Rows are points. Any point is a mix of the corners, with weights that add up to 1. It lies inside the corners' shape when no weight is negative. Say inside or outside, and name the corners with a negative weight.

Corners:
(1): | 0.021 | 0.027 |
(2): | -0.043 |  0.002 |
(3): |  0.070 | -0.021 |
Points:
| 0.027 | 0.017 | => inside
|  0.085 | -0.007 | => outside (2)
|  0.066 | -0.002 | => outside (2)
| -0.015 |  0.021 | => outside (3)
|  0.036 | -0.012 | => inside

Corners:
(1): |  0.034 |  0.011 |  0.062 | -0.039 |  0.004 | -0.043 | -0.013 |  0.087 |
(2): |  0.001 | -0.033 |  0.016 | -0.008 |  0.081 |  0.018 | -0.043 | -0.039 |
(3): |  0.029 | -0.023 | -0.075 |  0.057 | -0.009 | -0.020 | -0.068 | -0.027 |
(4): | -0.042 | -0.023 | -0.005 |  0.031 |  0.002 | -0.010 |  0.025 | -0.004 |
(5): |  0.009 |  0.012 |  0.029 | -0.166 | -0.011 | -0.024 |  0.008 | -0.041 |
(6): |  0.001 |  0.148 |  0.053 |  0.049 |  0.033 | -0.031 |  0.027 |  0.088 |
(7): |  0.032 | -0.020 | -0.017 |  0.077 |  0.011 |  0.053 | -0.010 | -0.030 |
(8): | -0.007 |  0.032 | -0.002 | -0.009 |  0.041 |  0.019 | -0.003 |  0.064 |
(9): |  0.016 |  0.030 |  0.019 | -0.004 |  0.076 | -0.012 |  0.045 |  0.013 |
Points:
| -0.003 | -0.020 | -0.027 |  0.064 |  0.003 |  0.002 | -0.005 |  0.021 | => outside (2, 5, 6)
|  0.022 | -0.085 | -0.022 | -0.025 |  0.008 |  0.006 | -0.059 | -0.073 | => outside (6, 8, 9)
|  0.007 |  0.022 | -0.044 |  0.083 |  0.017 | -0.024 | -0.062 |  0.053 | => outside (5, 7, 9)
| -0.002 |  0.005 | -0.011 | -0.021 |  0.022 |  0.000 | -0.009 | -0.025 | => outside (1)
| 0.013 | 0.025 | 0.014 | 0.024 | 0.037 | 0.007 | 0.000 | 0.008 | => inside
|  0.004 |  0.041 |  0.014 |  0.001 |  0.043 | -0.002 |  0.011 |  0.042 | => inside
|  0.009 | -0.055 | -0.006 |  0.014 |  0.044 |  0.014 | -0.032 | -0.023 | => outside (5, 6)
| -0.007 |  0.017 |  0.029 | -0.018 |  0.025 | -0.002 |  0.020 |  0.017 | => outside (3)
| 0.019 | 0.027 | 0.010 | 0.035 | 0.023 | 0.011 | 0.003 | 0.012 | => inside

Corners:
(1): |  0.000 |  0.050 |  0.005 | -0.004 |  0.030 |  0.008 | -0.038 |  0.038 |  0.068 |  0.009 | -0.114 | -0.014 |  0.002 |  0.026 | -0.032 |  0.004 | -0.002 |  0.066 |
(2): |  0.046 | -0.013 |  0.001 |  0.034 | -0.031 | -0.042 | -0.009 | -0.021 |  0.086 |  0.073 |  0.051 | -0.060 |  0.071 |  0.037 |  0.024 | -0.065 |  0.074 | -0.004 |
(3): | -0.010 |  0.035 |  0.017 |  0.022 | -0.066 |  0.039 | -0.043 |  0.030 |  0.091 |  0.053 | -0.016 | -0.043 |  0.030 |  0.014 |  0.010 | -0.005 | -0.041 |  0.013 |
(4): |  0.016 | -0.005 | -0.081 | -0.004 | -0.033 |  0.010 |  0.010 |  0.016 |  0.047 |  0.048 |  0.019 |  0.054 |  0.013 | -0.046 | -0.069 | -0.067 | -0.022 |  0.016 |
(5): |  0.055 | -0.005 |  0.047 | -0.023 | -0.010 |  0.028 | -0.030 |  0.027 |  0.045 |  0.039 |  0.020 |  0.089 | -0.005 | -0.006 |  0.050 |  0.002 |  0.036 |  0.031 |
(6): |  0.022 | -0.031 | -0.087 |  0.025 |  0.025 | -0.030 |  0.018 |  0.006 | -0.016 |  0.034 |  0.059 |  0.047 | -0.006 | -0.084 |  0.054 | -0.012 |  0.038 | -0.014 |
(7): |  0.002 | -0.062 | -0.059 | -0.005 |  0.015 |  0.028 | -0.070 | -0.017 |  0.034 | -0.018 |  0.003 |  0.063 |  0.049 | -0.024 |  0.006 | -0.016 |  0.006 | -0.038 |
(8): |  0.060 |  0.028 |  0.037 |  0.026 | -0.050 |  0.009 | -0.026 |  0.021 |  0.001 |  0.007 |  0.020 | -0.066 |  0.041 |  0.001 | -0.015 |  0.034 | -0.058 |  0.057 |
(9): | -0.092 | -0.079 |  0.022 | -0.014 |  0.048 |  0.030 |  0.046 |  0.029 |  0.050 | -0.023 | -0.038 | -0.013 | -0.016 | -0.024 | -0.058 | -0.055 | -0.042 |  0.020 |
(10): |  0.062 |  0.044 | -0.027 | -0.003 | -0.071 | -0.060 | -0.025 |  0.048 | -0.003 | -0.007 | -0.005 | -0.027 |  0.018 | -0.026 |  0.027 | -0.031 |  0.028 | -0.027 |
(11): | -0.085 | -0.042 |  0.018 |  0.009 |  0.027 | -0.040 | -0.031 |  0.086 |  0.052 |  0.007 | -0.068 |  0.010 | -0.059 | -0.020 | -0.064 |  0.010 | -0.111 | -0.028 |
(12): |  0.038 |  0.006 | -0.026 |  0.000 | -0.044 |  0.051 |  0.027 | -0.055 |  0.040 | -0.071 | -0.015 | -0.023 |  0.014 | -0.007 |  0.072 |  0.060 |  0.097 | -0.091 |
(13): |  0.102 |  0.027 |  0.000 |  0.002 |  0.066 |  0.027 |  0.053 | -0.016 |  0.017 | -0.046 |  0.048 | -0.045 |  0.103 |  0.015 |  0.074 | -0.004 |  0.095 | -0.037 |
(14): |  0.098 |  0.037 |  0.009 | -0.050 | -0.012 | -0.011 |  0.000 | -0.013 | -0.048 | -0.001 |  0.110 |  0.022 |  0.019 |  0.084 |  0.059 | -0.014 | -0.017 | -0.018 |
(15): |  0.009 |  0.009 | -0.016 |  0.007 |  0.049 |  0.005 | -0.066 | -0.014 |  0.002 |  0.004 |  0.063 |  0.075 |  0.067 | -0.003 | -0.011 | -0.033 |  0.104 | -0.009 |
(16): |  0.018 | -0.010 |  0.056 |  0.017 |  0.008 |  0.043 |  0.017 |  0.085 | -0.071 | -0.013 | -0.055 | -0.015 | -0.058 |  0.035 | -0.049 |  0.030 | -0.116 |  0.049 |
(17): | -0.045 | -0.053 | -0.063 |  0.058 | -0.022 | -0.017 | -0.010 |  0.051 |  0.046 |  0.014 | -0.014 |  0.041 | -0.002 | -0.007 |  0.011 |  0.022 | -0.008 |  0.021 |
(18): |  0.009 |  0.033 |  0.074 |  0.000 |  0.011 | -0.001 |  0.076 |  0.001 |  0.006 |  0.066 | -0.002 |  0.107 | -0.022 | -0.006 | -0.032 | -0.112 | -0.078 |  0.088 |
(19): |  0.035 | -0.002 | -0.007 |  0.046 |  0.022 | -0.030 |  0.012 |  0.030 |  0.019 | -0.040 |  0.051 |  0.008 | -0.075 |  0.006 |  0.004 | -0.049 |  0.011 | -0.014 |
Points:
|  0.030 | -0.004 |  0.007 |  0.010 | -0.011 | -0.002 | -0.009 |  0.013 |  0.039 |  0.023 |  0.018 |  0.006 |  0.016 |  0.003 |  0.014 | -0.018 |  0.015 |  0.008 | => inside
|  0.023 |  0.005 |  0.013 |  0.008 |  0.000 |  0.008 | -0.011 |  0.018 |  0.008 |  0.004 |  0.003 |  0.018 |  0.001 |  0.015 |  0.011 | -0.011 |  0.003 |  0.026 | => outside (4, 11, 13)
|  0.012 | -0.015 | -0.021 |  0.006 | -0.005 |  0.012 | -0.009 |  0.004 |  0.029 |  0.002 |  0.004 |  0.032 |  0.015 | -0.011 |  0.003 | -0.017 |  0.002 | -0.006 | => inside
|  0.027 | -0.005 |  0.008 |  0.007 |  0.005 |  0.003 |  0.002 |  0.001 |  0.032 |  0.009 |  0.025 |  0.005 |  0.014 |  0.008 |  0.028 | -0.009 |  0.000 |  0.008 | => outside (4, 10, 15, 16)
|  0.027 | -0.011 | -0.008 | -0.002 |  0.018 |  0.008 |  0.013 |  0.002 |  0.012 | -0.005 |  0.017 |  0.030 |  0.010 |  0.004 |  0.010 | -0.030 |  0.039 |  0.001 | => outside (3, 8, 11)
|  0.030 |  0.003 | -0.014 | -0.005 | -0.013 |  0.002 | -0.006 |  0.013 |  0.016 |  0.011 |  0.025 |  0.014 |  0.015 |  0.003 | -0.001 | -0.022 | -0.012 |  0.002 | => inside
|  0.023 |  0.002 | -0.001 |  0.008 | -0.002 |  0.012 |  0.002 |  0.015 |  0.018 |  0.008 |  0.000 |  0.015 |  0.011 |  0.004 |  0.002 | -0.017 | -0.004 |  0.016 | => outside (11)
